Each row of a before or after table is a point. The points were changed in one or more steps. Then noise was added and the rows were shuffled. The steps act on columns, c1 being the first. Write out the steps. A step turns or swaps two columns, mirrors them in a line or flattens them onto one, adds a multiple of one to another, or multiplies or shifts one. Angles are multiples of 10 degrees, from the lower column toward the higher: turns from -170 to 170, lines from 10 to 170 but not 90. Use the fewest steps. Two steps may share a column if one is a turn and the other turns, adds or multiplies; they go together, in the order done. Otherwise the lowest column goes first.
In the rows, 128 means zero.

Before (12 x 2):
[[119 144]
 [196 122]
 [136 159]
 [ 89 109]
 [158  77]
 [128  99]
 [237 118]
 [110 102]
 [ 87 135]
 [ 97 161]
 [112 122]
 [113  22]]
After (12 x 2):
[[117  25]
 [116 100]
 [122 144]
 [207 118]
 [115 123]
 [175 122]
 [134 157]
 [105 159]
 [ 99 135]
 [ 99 109]
 [149  78]
 [128  99]]
Steps: multiply c1 by 0.7

Before (10 x 4):
[[128 194 137 164]
 [101 138 118  47]
 [108 170 118  84]
 [ 58 150 184 114]
 [124 148 120 194]
 [ 92 114  44 146]
 [ 87 226 168  76]
 [148  90  96 118]
 [134 145 148 141]
 [159 150 128 122]]
After, 10 rows:
[[124 132 109 194]
 [ 60 186 145 114]
 [129 179  82 164]
 [ 93  54  84 147]
 [159 142 111 123]
 [135 156 127 142]
 [102 127 115  45]
 [150  78 134 118]
 [ 84 220  77  77]
 [109 146  89  85]]
Steps: turn c2 and c3 by -50 degrees

Before (10 x 6):
[[ 65 163 119 145 131  79]
 [133 148 166 126 171 174]
 [ 98 136  81 184  55 133]
 [121 127 173 106 148  61]
 [122  99 148 188  97 135]
 [134 106 171 119 141 165]
 [151 108 140 144 105 167]
 [127 158 195 146 180 184]
 [168 131 132 175 100 153]
 [ 95 125  68 175 131 104]]
After (10 x 6):
[[ 98 127   8 141 130 104]
 [122  99 105 188  97 135]
 [170 133  96 171  99 153]
 [126 159 207 176 182 183]
 [122 125 207 133 148  60]
 [ 66 163 100 138 131  82]
 [150 109 132 150 105 166]
 [134 106 199 142 141 166]
 [134 149 184 145 171 174]
 [ 94 137  16 154  53 134]]
Steps: turn c3 and c4 by 30 degrees; multiply c3 by 1.6

Before:
[[113 149 101 122 164 178 115 119 201]
 [120 104 111 100 173 137 135 110 231]
 [156 124 156 192 118 181  81 139 104]
 [136 138 163 116 176 104 153   9 113]
 [183 109 121 155 105 176  85 116  88]
 [150 161 139 147 103 188  40 123 123]
 [185 150  80 124 110 175 118 138 120]
 [170 145 192  81 174  95 152  77 106]
 [ 84 125 137  88 209 174 154  96 163]
 [ 99 159 135 187  95 137  93 138 112]
 [160 111 198  62 113 157 174  39 104]
 [ 72  89 133  63 172 145 107  89 148]]
After, 12 rows:
[[104 154 137 187  97 136  94 144 116]
 [ 70  93 145  66 171 134 106  80 146]
 [175 151  98  80 171 194 154  81 104]
 [132 160 104 117 172 160 153  10 111]
 [149 160 188 147 102 140  40 126 121]
 [184 108 175 155 104 123  84 116  83]
 [112 147 178 123 165 101 115 125 204]
 [157 127 154  61 114 201 175  35 107]
 [ 87 127 173  87 206 137 154  97 165]
 [158 125 180 194 119 154  81 141 109]
 [186 150 174 123 109  80 117 144 118]
 [121 109 139 100 177 111 136 107 232]]
Steps: turn c2 and c8 by 10 degrees; swap c3 and c6

Before:
[[136  58 214 132 184 179 171  74  67 116 189  99]
 [111 135 124 119 164 154 122 161 140 157  67 185]
 [ 72  61 164 165 131 150 129 122 137 154 198 111]
 [131 123 159 165 134 104 156 109 144 138 124 138]
 [ 81  67 134 127 154 144 219 176  90 199  97  87]
 [144 100 103 163 167  93  97 135 188  14  60 127]
 [146 135 174 187 146 164 131 175  93 142 136 143]
 [ 57 138 149 136 143 112 144 162  61 124  94 155]
 [134  48 181 170 138 111  99  87 121 193 125 109]
 [215 144 119 122 204  82  77 116 110 144 115 151]]
After (10 x 12):
[[ 79  67 157 128 137 145 221 176  86 196  96  87]
 [ 69  62 132 165 165 151 128 121 138 155 200 112]
 [109 136 161 123 126 155 125 161 141 160  67 185]
 [132 123 136 166 158 103 160 110 144 142 123 138]
 [145 101 167 161 102  92  97 134 188  17  61 125]
 [136  49 137 172 180 110  96  85 119 190 124 108]
 [145 136 146 188 173 165 133 175  92 142 137 145]
 [214 143 205 122 116  83  77 118 108 146 117 149]
 [136  58 183 132 215 180 172  73  65 113 188  97]
 [ 60 137 141 134 149 111 145 159  60 125  93 156]]
Steps: swap c3 and c5

Before, 10 rows:
[[128 153 144 118 143 117 145 163 125 139 114 140 143 108   7 151 151 137]
 [133 160 102 133 136 144 152 165 113 146 123  99 155 150 129 128 134  77]
 [118 137 114 132 107  58  88 130  91 136  89  99 168 140 125 141 123 146]
 [111 122 141 131 142 123  93 144 144 144 115 138 150 131 141 127 127  30]
 [ 73 156 106 128 128 144 144 161 113 119 138 150 117 103 107 148 150 131]
 [121 159 174 170 142 126 144 135 129 128 120 116 118 110  83 160 144  85]
 [111 158 115 131 115 139  94  99  64 117 125 103 154 147 142 124 121 139]
 [132 117 111 127  80  90 131  72 140 133 124 107 147 146  99 111 124 144]
 [134  43 131 150 147 111 154 159 145 132 126 105 153 126 146 111 121 126]
 [129 152 109 122 107 144 125 152 129 122  73 119 123 148 139 153 118 130]]
After:
[[111 159 113 131 114 139  94 100  64 115 124 102 152 146 140 123 134 138]
 [117 137 114 132 109  59  89 132  92 140  91  98 167 140 130 142 121 146]
 [122 160 171 172 141 126 146 136 130 129 120 117 117 111  86 161 105  84]
 [ 74 157 107 129 127 145 143 161 113 120 141 149 116 103  95 148 125 129]
 [135  45 132 150 147 110 155 158 144 130 127 107 154 125 145 111 135 126]
 [134 158 101 134 137 142 150 163 112 146 122  99 155 150 125 128 132  76]
 [112 121 139 133 140 125  90 143 144 146 114 137 152 132 135 126 138  29]
 [129 153 143 118 144 116 147 163 125 138 116 141 142 107  34 151  50 136]
 [131 116 110 127  82  89 129  74 140 133 122 106 146 147 113 111 104 144]
 [130 153 111 122 108 145 125 150 128 121  71 120 122 150 141 153 130 133]]
Steps: turn c15 and c17 by 50 degrees

Before:
[[124 158  77 116 152 171 175 182 114 199 100 141 139 108 142 143 142 160
  174 141]
 [ 65 100 171  80 131 134 108 167 109  30 146 113  64 106 133 121 151 133
  119  84]
 [160 113 123 150  27  83  86  63 170  59  87 127 162  97 131 118 171 133
  149 149]
 [173 127 112 104  44 103 135 157 151 154 160 134  75 104 118 174 228 133
  193  39]
 [188  92 131 102 105 152  89 169  91 128 149 179 130 175 151  41 142 120
  215 114]
 [185 124 145 146  46 146  82 107  91 145 102 140  51  83  76 105 201 133
  106  98]
 [110 140 146 108  30 157  96 133 134 132 170 152  93 125 173 150 169 154
  165 172]
 [143  52 167  88 134 107 146 175 102  90 157 124 109 177 175 156 132 191
  116  75]
 [127  46 114  78 104 180  66 136 143 106 175  97 176 188 127 100 130 164
  157 107]]
After (9 x 20):
[[179 145 108 102  51 106 136 159 149 124 160 138  76 104 118 170 228 150
  191  42]
 [186 108 130 101 110 150  86 173  91 136 151 175 127 177 150  40 142 131
  215 118]
 [189 148 144 149  43 148  78 105  89 124 101 141  51  81  76 102 201 143
  105  97]
 [158 136 125 150  29  81  85  61 168 126  83 127 163  95 126 121 173  59
  152 148]
 [ 65 117 171  82 131 134 107 168 112 120 143 110  60 106 132 123 149  30
  119  83]
 [122 177  75 116 152 170 177 186 113  97  97 137 142 107 140 144 139 202
  177 143]
 [153  80 168  88 134 107 145 174  99  65 159 122 109 178 176 156 128  96
  118  76]
 [125  67 105  77 105 182  60 138 144  93 174  99 174 186 131  97 135 106
  155 110]
 [108 162 150 107  34 155  96 131 134  99 173 151  93 127 174 153 166 137
  166 172]]
Steps: shift c2 by 20; turn c10 and c18 by 90 degrees

Before (13 x 32):
[[111 158  94 116 143 139 106 135 131 123 106 126 129 152  97 138 128 109
  135 139  39  97 120 199 105 138 102 143 118  99 119 108]
 [128  94 154 137 160 166 158 160 116 167 160 109 115  82 158 143  80 163
  177  82 127 164 159 130  98 106  94 132 123 174 113 140]
 [178  92 158 122 176 115 190 139 140 161 159 111  72  64 199 164  94 171
  139 110 126 126 121 129 117  91  97  96 166 164  78 162]
 [142 120 147 136 141 181 177 118 110 113 124 114 114  77 173 169 104 138
  155 105 136 152 162 170 110  93 106 160 138 117  99 162]
 [151 168 147 108 104  80 163 204 200 177  91 163 131 106 108 147 170 100
  132 138 160  47 112 141 184 106 156  89 113 145 144 115]
 [174 167 111  90 146 118 127 177 208 158  97 164 132 130 114 122 160  69
  110 136  99  91 137 102 166 100 162 115 113 108 153 128]
 [130 142 104  93 154 129 114 145 165 135  88 145 169 165 100 202 161  98
  140 139  80  90 100 152 139 104 148  97  85  82 168  94]
 [ 99 118 113 155 125 155 129 111 136 124 100  91 170 146 117 137 103 127
  108 112 106 149 110 142  92 138 110 126 119  84 118 151]
 [141 164  80 136 132 120 120 145 163 146 120 138 154 161 125 134 102 106
  137 149 104  92 103 175 155  80 183 120  96 112 142 101]
 [ 98 129 119 159 161 176 139 142 125  88  93 117 172 110 127 154  77 138
  135 119  79 163 125 153  80  82  94 135 162 121  93 100]
 [ 88 124 123 142 166 171  92 122 133 112  78 119 170 113 116 148  85 128
  139 163  65 101  94 143 125 133 122 175 105  79 134 123]
 [168 113 168 134 170 120 151 159 109 134 179 123 127  90 178 164  83 143
  147  88 177 147 163 128 137 100  85 128 126 163  23 137]
 [121 132  96 137 158 140 135 135  93 104 101 146 132 138 127 160  81 183
  119 103  94 139 123 144 114 123  96 165 140  97 144 122]]
After:
[[177 167  86  89 143 120 133 178 208 158  99 166 128 128 116 122 157  70
  110 136  98  93  88 103 163  99 162 123 114 111 148 126]
 [111 159  44 115 142 137 125 135 128 122 108 126 136 152  95 139 128 109
  134 149  36  99  71 199 106 139 102 135 115 100 120 107]
 [ 97 118  91 157 125 153 113 113 135 125  98  93 161 148 118 136 101 128
  108 109 106 149  63 146  93 141 110 146 119  86 120 150]
 [127  95 197 136 160 166 100 161 116 165 161 109 119  84 156 143  80 161
  176  65 129 164 109 130  97 104  95 126 124 173 113 139]
 [130 142  69  95 152 126 128 147 166 135  89 148 147 168  98 201 160  97
  140 145  81  89  50 150 139 106 148 138  84  83 168  98]
 [ 90 124 113 143 163 173 140 123 132 114  81 118 181 111 116 147  88 127
  137 164  65 101  42 143 123 132 123 158 107  77 136 125]
 [152 168 176 109 104  81 155 203 201 175  92 161 116 104 107 148 169 102
  133 117 161  47  62 143 184 104 155 119 117 144 145 116]
 [167 116 228 131 170 121 104 158 109 132 179 125 128  91 175 164  84 143
  150  90 178 146 111 125 138 100  84 128 126 164  22 135]
 [122 131  47 135 158 140 111 134  92 106 104 147 150 139 127 159  81 183
  122 106  95 141  74 144 115 120  98 140 141  96 143 121]
 [141 165   9 137 129 123 142 146 162 149 120 139 145 162 125 136 104 108
  137 153 106  94  56 173 152  80 186 135  98 112 143  99]
 [179  91 201 123 177 117 144 142 139 163 160 111  74  64 195 168  92 172
  140  69 128 125  71 129 118  94  95  95 163 165  76 160]
 [144 120 173 135 138 178 132 120 112 115 125 112 131  78 172 172 103 138
  152  57 135 153 111 168 108  96 105 130 137 117  96 163]
 [ 98 130 106 159 161 175 125 141 126  87  94 118 160 110 126 153  75 136
  136  98  78 163  74 152  82  80  92 148 162 121  90 100]]
Steps: multiply c3 by 2.5; turn c7 and c20 by -60 degrees; add -0.3 times c6 to c20; flatten c13 and c28 onto the line at 30 degrees; shift c23 by -50

Before (12 x 64):
[[109  81 127 148 120  91 116 129 151 117 111 153 117 104 104 107 148 133
  151 124 146 133 159 116 167  75 131  80  84 157 145  98  97 169 119 134
  118 143 160 140 138 118 172 132 106 133 113 104 121 144 105 114 115 121
  126  99 138 123 142 141 117 189 127 120]
 [135  96 125 173 183 148 119 145 136 149 115 154 161 127 122 103 170  95
  122  91 152 157  90 139 135 135 123 144  99 133 152 125 107 119 138 159
  140 122 154 131  85 105 139 112 123 104 129 142 136 151 124 125 134 113
  148 138 105 170 126 124 137 135  81 101]
 [114 135 117 132 145 153 131 135 119  94 147 161 162 167 115 114 100  92
  138 146 135 184 153 125 121  77 151 102 106 133 151 140  93 158 107 166
  132 145 115 116 121 130 160 163 154 119 107  95 134  96 110 168 146 107
  151  87 151 155 149 115 142 127 117 133]
 [100  80 118 123 139 154  97 156 159 149 156 143 122 160 159 162 153 115
   90  89 127 119 148 157 103  96 130 123 130 104 104 147 170 149 102 114
   95 161 131 128 131 120 152 103 156 129 150 123 109 100 111 177 115 153
  112 131  95 120 134 155 152 148 126  92]
 [108 140 138 127 117 111 100 172 101 126 155 131  94 166 172 170  99 138
  119  88 163 131 152 107 148 123  87 119 126 125 144 120 138 158 119 120
  136 108 162  99 154  81 124 126 102 120 130 109  74  98  69 135 169 129
  103 100  83 106 160 160  99 186  84  80]
 [155 133 115 155 117  90 165 165 152 141 164 136 140 133 160  97 175 143
  118 102 136 162 142  90 123  97 141 128  98 103 145  96 119 125 158 109
   98 159 115  85 151  86 115 115 140 106 116 123 140 163 109 116 176 115
  124  99 142 146 142 114 161 122 133 106]
 [110  98 160 152 123  81 150 173  92  99 120 102 145 152 118 100 138 140
  120 160 155 168 153 149 128  78 114 115 156 118  99  97 114 102 125 132
  146 120 161 129 107 152 118 122 106 141 114 120  79 110  86 107 120 132
  123 102 149 115 142 112  95 118  85 143]
 [114  97 134 173 166 128 159 117  96 134 125 117 166 157 126 164 137 133
  103 138 117 117 138 116 138 112 133 114 134 137 126 130 136 133 120 113
   74 111 101  98 158  88 104 121 158 109 106  95 133 124 138 117 156 141
  162 162 106 113  96 119 130 174 110 149]
 [160 107 178 119 142 127 162 172 110 113 121 162 116 152 121 148 149 145
  107 118 180 182 157 128 111  70 114 116 142  97 126 104 158 132 115 101
  101 121 115  73  88 111 129 114  98 120 130 102  83 132 119 120 175  96
  143 123  77 104 152  99 127 151 105 129]
 [134 136 177 120 170  94 136 132 119 146 128 124 152 112 144 159 152  99
  164 144 113 132 102 156 154  88 101  83 159 163 120 128 159 110 144 108
  108 135 104  87 153 137 134 141 150 116 129 147 121 161 130 117  99  91
   93 119  93 150 133 142 112 128 126 152]
 [162  72 175 155 175 101 161 146 131 165 161 124 155 106 155 115 122 115
  151 149 138 140  92 132 168 120 150 132 142 156 164 119 137 138 121 101
  137 130  94  78 140 123 167 166 100 150 117  95 108 151 116 148 115  95
  137 159 107 120 157 155 152 163 125 121]
 [145 141 109 121 137 138 130 173  83 120 118 120 127 134 127 136 102 133
  155 100 174 153 154 128 144 118 133 143  86 157 168  92 154 146 143 119
  136 147 147 125  95 146 130 150 137 113 164 141 134 144 143 110 109 120
  152  95  86 170 141  98  95 117 115  86]]
After:
[[160 106 176 118 150 127 162 172 111 113 120 162 118 147 121 147 150 146
  109 118 179 182 157 128 112  69 115  99 140  96 127 105 160 131 117 100
  103 122 139  72  90 109 129 116  98 120 130 104  82 131 129 121 174  96
  142 123  74 103 152 100 126 153 106 130]
 [110  99 159 152 153  81 150 172  91  97 119 103 145 127 117 101 138 141
  119 158 155 168 151 148 129  78 115  95 156 119  95  97 115 104 124 131
  146 121 100 131 107 151 117 119 105 140 114 121  78 109  86 109 119 130
  120 102 150 117 144 111 166 117  85 143]
 [152 133 117 156 136  90 165 163 151 141 163 135 141 120 163  95 175 142
  117 100 138 161 140  91 122  99 138 128  98 103 143  99 121 125 157 110
   99 157 136  86 149  86 115 114 139 106 115 123 136 161 113 115 177 116
  124  98 139 146 142 113  91 121 131 107]
 [108 139 138 128 167 112  99 175 100 126 155 130  96 121 173 171 100 136
  118  88 163 133 152 106 148 121  87 109 127 126 145 122 139 156 119 122
  135 107  99  99 156  80 122 125 103 119 130 106  72  99  70 135 171 130
  101 101  85 105 159 160 163 184  84  81]
 [136  95 124 175 118 146 118 145 136 149 116 149 163 182 122 104 172  96
  121  89 153 157  92 140 137 136 124 168  98 134 153 127 109 120 138 157
  141 120  99 129  86 104 138 112 123 102 130 141 138 151 127 125 136 112
  148 138 104 168 125 124 123 137  81 102]
 [134 137 177 120 104  93 134 132 118 147 130 123 156 167 144 157 150  98
  165 146 113 130 100 157 156  86 100  14 162 163 121 128 159 110 146 107
  110 135 154  86 151 136 133 142 148 113 129 147 122 162 140 114  98  91
   93 118  92 148 133 140 141 126 126 152]
 [115 136 116 134 164 153 129 139 119  94 148 162 165 150 113 114  99  92
  137 147 136 182 153 124 119  77 149  62 106 134 150 141  94 160 107 167
  132 146 139 116 123 130 159 162 155 120 108  93 136  93 116 167 145 107
  150  88 149 155 148 117 114 127 116 135]
 [113  96 132 173 152 128 158 119  96 133 126 117 168 171 126 163 138 132
  102 138 117 115 138 117 135 111 135  94 134 139 126 132 136 132 119 111
   73 109 152  97 156  89 104 121 158 110 107  96 134 125 133 117 156 142
  162 164 106 114  98 120 119 173 110 149]
 [ 99  81 119 123 157 152  99 156 157 148 159 140 124 146 159 163 153 116
   88  87 125 118 148 157 104  94 128 113 130 105 106 146 171 151 103 115
   95 160 122 130 129 120 151 105 158 128 150 122 110 100 104 179 114 153
  111 131  95 120 137 156 107 145 127  90]
 [105  80 126 148 105  92 117 130 153 116 111 156 118 117 105 106 146 133
  150 123 146 133 160 118 164  76 132  10  84 155 143  93  98 171 119 133
  119 141  96 141 136 120 173 132 105 135 113 105 121 146 111 115 116 121
  128  98 139 123 143 139 144 186 126 119]
 [144 139 110 120 135 135 133 175  84 120 119 120 126 137 130 135 101 133
  155  98 173 152 154 127 144 116 135 167  83 156 166  93 154 145 142 118
  137 147 116 125  96 146 128 150 138 114 165 143 133 145 147 108 110 119
  151  95  87 169 141  97 164 118 112  86]
 [162  72 176 155  99  99 162 145 132 166 162 124 157 171 156 118 123 116
  151 148 137 142  91 133 168 120 150 137 142 158 165 120 134 138 119 100
  139 129 157  80 138 123 164 167 101 149 116  97 108 151 128 150 116  95
  137 158 110 120 157 154  98 162 123 119]]
Steps: mirror c5 and c14 in the line at 50 degrees; multiply c28 by 2.5; turn c39 and c61 by 170 degrees; add -0.3 times c54 to c51

Before (10 x 64):
[[150 143 143  94 137  87 129 125 174 152 191 143  72  78  94  92 161 154
  160  33 115 142 109  95  61 130 118 214 127  74 105 114  78  94 113  79
  123 103 135 184  95 106 166 118 136 132  68 109  67 119 143 168 146  50
  155 165 154  98 196 173  96 184 133 127]
 [150 152 156  90 145 103  95 123 178 130 211 165  82 107 114 146 154 111
  195  28  99 107  89 130  76 174 127 209 102 119 114 118 103  86 148  72
   88 156 153 162  74 119 154 149 115 106  71 154 101 103 170 118 138  96
  190 152 157  63 163  65 140 195 134 155]
 [157  92 104 166 143  86 150 173  50 106 122 160 249  67 133 168 183 107
  196 139  92  94 110 169 179  56 103 172 151 132 124 170 151 130 128 124
  128  93 195 158  69 160 200 148 156 126  84 135 135 135  78 147 143 124
  153 173 115 119 113 216  61  68 114 217]
 [117 107  75 132 168 145 120 156 110 125 124 137 113 151 139 145  77 135
   91 126 122 145 129 130  81 145 170  80 136 162 104 112 140 133  92 149
  114 153  77 120 142  91 135 186  70 110 122 131 118 138 121 123 152 139
  133  82 127 133 108  91 152 120  74 142]
 [135 129 146 153 139  98 144 151 120  92 101 147 180  57 136  84 160 123
  194  99  90  88  69 132 120 117 135 147 148 126  94 142 174 162 120  72
   93  89 177 179  93 169 155 150 132 117  95 154 168 136  79 123  80  89
  171 178 129 122 124 237  99 101  69 218]
 [108 135  74 107 194 127 132 142 204 153 107 170 130 152 155 156  80 125
  104 130 122 119 128 154 110 149 127  77 130 132 126 138 153 123 125 149
  131 144  87 124 178 122  89 161  61 133  70 125 102 151 125 130 134 158
  130  71 122 166 125 140 150  79  67 172]
 [105 141  69 126 183 140 113 132 113 162 110 116 139 145 117 182 112 131
   65 129 116 138 120 180 166 171 151  87 109 170 140 135 143 129 141 122
  126 133 102 123 137 142  98 158  90 140 104 125 116 131  97 143 124 152
   83  51 120 143  95  81 151 107  90  93]
 [111 114  79 139 198 141 147 132 152 177  99 174 140  89 146 134 131 132
   78 123  77 132 111 156 130 148 159 112 112 187 119 141 147 137 126 184
  145 141  77  96 140 109 104 141  84 143 134 128  99 154 102 112 124 173
  142  83 151 165 100  93 133  93  73 135]
 [ 91 114 107  82 151 164 141 124 152 154 127 173 119 158 138 150  90 136
  126 138  81 164 116 157  93 146 121 111 112 153 123 128 126 150 129 139
  110 135 107 115 136 133 128 137  76 116 144 114 121 110  96 141 164 128
  120  96 117 204 117 127 139 119 100 115]
 [117 151 113 104 143  87 132 127 169 123 197 121  95 116 121 103 140 133
  169  78 110  98 118 122  77 199 116 214 140 136 101 133  96 123 143 104
   80 117 159 203  74 130 196 105 159 112  61 124  95  88 186 116 143  89
  195 161 187  77 176 143  92 174 135 133]]
After:
[[115 106  74 132 166 142 119 148 111 137 110 135 113 151 139 147  75 130
   91 124 124 145 132 132  95 145 170  84 135 164 103 112 144 132  93 147
  115 152  76 121 142  90 139 184  70 109 123 130 119 137 122 121 152 138
  136 126 125 134 109  91 154 126  73 141]
 [117 154 113 102 143  86 133 162 167 225 185 120  94 113 119 103 143  85
  167  80 111  98 119 118  43 200 115 211 139 137 102 137  95 125 143 106
   80 119 162 201  71 130 183 107 162 114  60 122  95  86 188 118 141  86
  198 121 187  77 171 145  93 167 134 132]
 [105 141  69 125 180 142 112 120 113 116 109 115 138 146 116 183 108 149
   65 131 116 140 121 179 188 172 152  87 110 169 146 135 140 128 141 125
  128 133 102 122 136 142 104 157  93 140 103 125 118 133  98 146 123 149
   84 128 120 146  93  80 149 118  91  93]
 [110 115  77 138 198 142 148 119 152 143 103 172 138  91 141 134 132 147
   79 123  78 131 108 157 150 147 159 113 113 184 119 141 147 136 126 182
  145 141  77  96 139 106 110 141  82 143 133 128 100 154 103 110 125 174
  143 132 152 163 100  93 132 100  70 134]
 [150 144 140  95 136  88 129 158 173 207 187 145  73  76  92  92 163 122
  158  32 118 140 110  94  17 131 117 218 129  74 105 115  77  93 113  78
  124 105 135 181  96 105 174 119 136 134  66 111  72 117 144 168 146  51
  157 120 153  96 197 173  92 178 130 126]
 [151 150 153  89 144 103  92 167 176 170 200 164  82 106 113 145 153  95
  196  30  99 109  90 133  54 176 128 207 103 119 113 119 105  85 148  70
   89 156 153 162  75 117 137 151 114 105  72 153 103  98 169 117 138  97
  189 117 155  59 165  67 141 188 133 158]
 [107 137  74 107 194 127 130 129 205  96 104 170 132 154 154 154  80 151
  106 130 120 120 128 154 111 148 125  76 132 135 125 138 152 123 125 147
  130 146  88 123 179 122  96 159  61 133  69 123 103 152 128 132 133 158
  131 137 122 163 127 141 152  92  64 173]
 [ 94 116 109  82 151 165 142 121 154 154 130 174 121 156 138 150  91 133
  125 138  80 160 117 158  99 143 120 112 113 154 125 127 126 150 128 136
  108 131 108 113 136 131 136 138  77 115 144 114 117 110  95 143 165 129
  118 129 118 202 117 128 137 125 100 116]
 [159  94 104 166 143  84 150 166  47 213 100 160 252  69 131 165 184  65
  194 140  88  92 108 168 187  57 104 174 151 134 126 169 151 128 129 127
  124  92 195 158  70 162 167 148 157 124  84 138 134 134  79 148 142 123
  152 141 115 120 115 219  58  63 112 215]
 [131 130 148 154 141  96 144 133 118 133  92 151 181  54 134  85 157 107
  195  97  91  88  70 130 126 117 134 150 146 127  94 143 174 161 120  75
   90  89 177 179  90 168 146 153 132 117  95 154 170 138  77 122  79  89
  169 133 127 125 125 235  97  95  66 219]]
Steps: turn c8 and c11 by -30 degrees; add 1.5 times c43 to c10; turn c18 and c43 by 40 degrees; add -0.7 times c59 to c25; flatten c56 and c62 onto the line at 100 degrees
